Each row of a before or after table is a point. The points were changed in one or more steps. Then noise was added and the rows were shuffled. The steps act on columns, c1 being the first. Name the steps. A step turns or swaps two columns, mirrors them in a line or flattens them onto one, adds a multiple of one to another, or multiplies or shifts one. Angles are multiples of 10 degrees, from the lower column toward the higher: turns from -170 to 170, lines from 10 to 170 but not 90. Use the fewest steps. Two steps may share a column if one is a turn and the other turns, adds or multiplies; they go together, in the order done. Otherwise the lowest column goes first.

Before:
[[ 0.6 -0.1]
 [ 0.5  5.3]
 [ 2.6 -3.3]
 [ 7.1 -2.9]
 [-2.2  0.4]
 [ 3.0 -1.9]
 [-0.1  2.4]
 [-1.8  1.7]]
After (8 x 2):
[[ 0.7 -0.8]
 [ 5.3 -4.5]
 [ 2.5 -2.3]
 [-1.5  0.8]
 [-1.3  1.3]
 [ 3.4 -2.8]
 [-1.8  1.7]
 [-2.2  1.8]]
Steps: flatten c1 and c2 onto the line at 140 degrees

Before (11 x 4):
[[-5.4  2.8  3.6 -2.9]
 [ 2.1 -1.0  2.4  0.9]
 [-1.4 -5.2  0.0  1.1]
 [-4.0  5.9  1.6 -0.6]
 [ 0.3 -0.9  1.6  0.3]
 [-3.1  0.1 -5.6 -2.1]
 [ 0.7  3.2 -5.8 -0.2]
 [-1.3  0.3  0.9  1.8]
 [-0.5 -6.4 -0.6 -5.9]
 [-3.3  3.5 -3.3 -3.5]
 [-1.4 -1.6  2.3  3.7]]
After, 11 rows:
[[-1.9  3.1  3.5  6.0]
 [ 0.6  0.7  1.1 -2.2]
 [ 0.3  3.1  3.9  4.1]
 [ 3.9  0.5  0.5  0.7]
 [-3.0 -0.2 -0.2  3.7]
 [ 0.4  0.4  0.4 -0.2]
 [-1.3 -2.7 -3.1  3.6]
 [-0.3 -1.4 -2.0 -0.7]
 [ 2.1  0.7  0.7  0.8]
 [-5.7 -3.1 -3.5  1.4]
 [ 1.4 -2.2 -2.7  1.1]]
Steps: turn c1 and c4 by -100 degrees; flatten c2 and c3 onto the line at 50 degrees

Before (11 x 9):
[[ 2.9  3.1 -0.5  4.9  1.9  1.3 -0.3 -1.7  2.0]
 [-1.1 -1.3  1.0 -1.3 -0.9  1.9  1.3  1.8 -2.8]
 [-0.1 -3.4  0.7 -2.7 -0.6 -1.2  4.3  2.4  0.3]
 [-1.2  1.3 -1.9  3.3  1.7 -0.6 -1.8 -0.7  1.0]
 [ 0.0 -1.9  2.6  0.5 -3.6 -0.3  2.2  2.8 -1.9]
 [-0.9  6.0  3.4 -0.9 -0.8 -0.3 -0.7  1.3  0.4]
 [ 0.1 -1.7 -1.8 -2.0 -2.9  1.6  3.2  4.5 -0.5]
 [-0.5 -2.5 -0.3 -0.8  1.2  2.4  4.1  1.7 -1.7]
 [ 1.3  0.5 -2.1  2.2 -0.6  1.5 -0.3 -4.7  1.7]
 [-2.1  2.6  0.3  3.8 -0.7  1.5  1.5 -1.5  2.6]
 [ 0.4  3.9 -3.4  3.9  1.5 -0.8  1.9 -3.3 -0.9]]
After:
[[ 0.1  0.9  1.8  0.8  1.2  2.2  3.7  1.7 -7.8]
 [ 0.4  2.1 -0.5  2.0 -1.0  1.8  1.6  1.7 -5.4]
 [ 0.3  1.4 -3.4  1.3 -0.9 -0.3  0.6  1.1 14.3]
 [ 3.4 -1.5 -0.1 -2.3 -0.7  1.3  1.4 -1.7  8.3]
 [ 2.5 -0.5  0.8 -2.2  1.5 -0.5 -2.5 -0.8  4.1]
 [ 0.1 -1.0  0.5 -5.6  2.0  1.4 -0.7 -1.9  9.2]
 [ 0.1 -1.6  2.0 -2.3 -0.8  1.7 -1.1 -4.7  2.4]
 [-1.5  0.0  2.7  1.7 -2.9  1.7  2.3  4.4 -4.5]
 [-1.4 -1.4  0.8  2.1 -0.6 -1.3  4.3  2.5 -7.7]
 [ 0.0  0.8 -1.9 -0.3 -3.8 -0.5  3.0  2.7 -6.2]
 [ 1.5  2.4  4.0 -3.5  1.6 -0.6  0.7 -3.5  8.2]]
Steps: turn c1 and c4 by -150 degrees; turn c2 and c9 by 70 degrees; multiply c9 by 2.5; mirror c3 and c7 in the line at 80 degrees

Before (12 x 12):
[[-0.4  1.0  2.6 -0.2  0.5  3.2 -2.5 -3.1  0.5 -1.5 -1.2 -2.3]
 [ 0.9 -0.8 -2.3 -4.7  3.9 -4.1  1.0 -5.3 -0.9  2.9 -7.8  1.6]
 [ 1.1  2.0 -1.7 -1.0 -0.6  2.5 -1.0  0.7 -3.4 -2.9 -1.2 -0.1]
 [-2.2  3.6  1.6 -4.2 -0.9  3.1 -1.4 -0.9 -0.2 -0.8 -1.0  3.9]
 [ 2.3 -2.0 -0.1 -0.6  0.3  1.3 -0.5  4.3  3.0 -0.8 -1.4 -1.4]
 [-1.9 -2.4 -3.2  2.7 -1.4  2.0  0.0  2.0  2.6 -3.1 -2.0  0.8]
 [-1.6 -2.6  1.1 -1.3  2.6 -2.8  2.0 -0.3 -4.6  3.4 -4.3  2.1]
 [ 0.5 -4.2  1.7 -4.5  2.8 -8.8 -0.2 -4.3 -3.1 -0.6 -4.1  0.7]
 [-2.7 -0.5  0.8 -3.6  1.0  2.1 -0.3  1.3 -0.1 -3.3 -3.7 -2.9]
 [-1.4  1.4 -0.8  1.8 -2.1 -0.2 -4.1  3.3  1.7 -1.6 -3.5 -2.0]
 [-1.4  3.0  2.0 -1.4  5.2  2.1 -4.0  0.0 -0.6 -4.4 -0.7  0.5]
 [ 0.5  0.5 -0.1 -1.4  1.5 -5.9  5.8 -2.4 -0.3  1.3 -6.1  1.0]]
After (12 x 12):
[[-3.6 -1.4 -0.3  2.5 -2.3  2.8  0.0 -0.3  2.6  0.1  0.2 -3.1]
 [-0.3  2.9 -1.4 -4.6 -4.1 -4.1 -0.2 -1.7 -3.0 -1.2  8.9  5.3]
 [-4.5  5.2  0.7 -1.5  3.0  2.2 -4.1  1.0 -0.6 -1.6 -0.7  1.5]
 [ 2.2  2.5  0.3 -1.3 -2.7  0.6  1.9  0.3 -4.7  4.8  5.1  9.0]
 [ 1.3  1.5 -1.1 -1.4  0.3 -0.6  5.7 -1.4 -0.3  0.3  8.4  1.5]
 [-1.8 -0.9  0.1 -4.3  3.6  3.0 -1.4  0.2 -0.1  2.3 -1.3  4.2]
 [-2.1 -2.1  1.3  1.9  1.4  2.1 -4.1  1.5  1.8  0.6  2.9 -4.6]
 [-1.9 -0.7 -0.5 -1.2  2.1  2.6 -1.0 -0.4 -3.4 -3.8 -0.7  5.0]
 [ 3.0  3.9 -3.4 -4.7 -0.7  2.0  1.0 -4.3 -1.0  1.1  8.7  3.0]
 [ 0.5  0.2  2.1 -0.7 -2.0  2.0 -0.6  2.4  2.9 -3.7  0.3 -5.8]
 [-1.5  0.6 -0.5 -0.2  1.1  3.3 -2.4 -0.5  0.4 -0.6 -1.0 -3.1]
 [-4.3  0.9  1.0 -3.6 -0.5  3.9 -0.5  1.1 -0.1  1.2  1.6 -2.9]]
Steps: turn c1 and c10 by -60 degrees; multiply c10 by 1.6; swap c2 and c5; flatten c3 and c8 onto the line at 50 degrees; mirror c6 and c11 in the line at 160 degrees; add -1.5 times c9 to c12
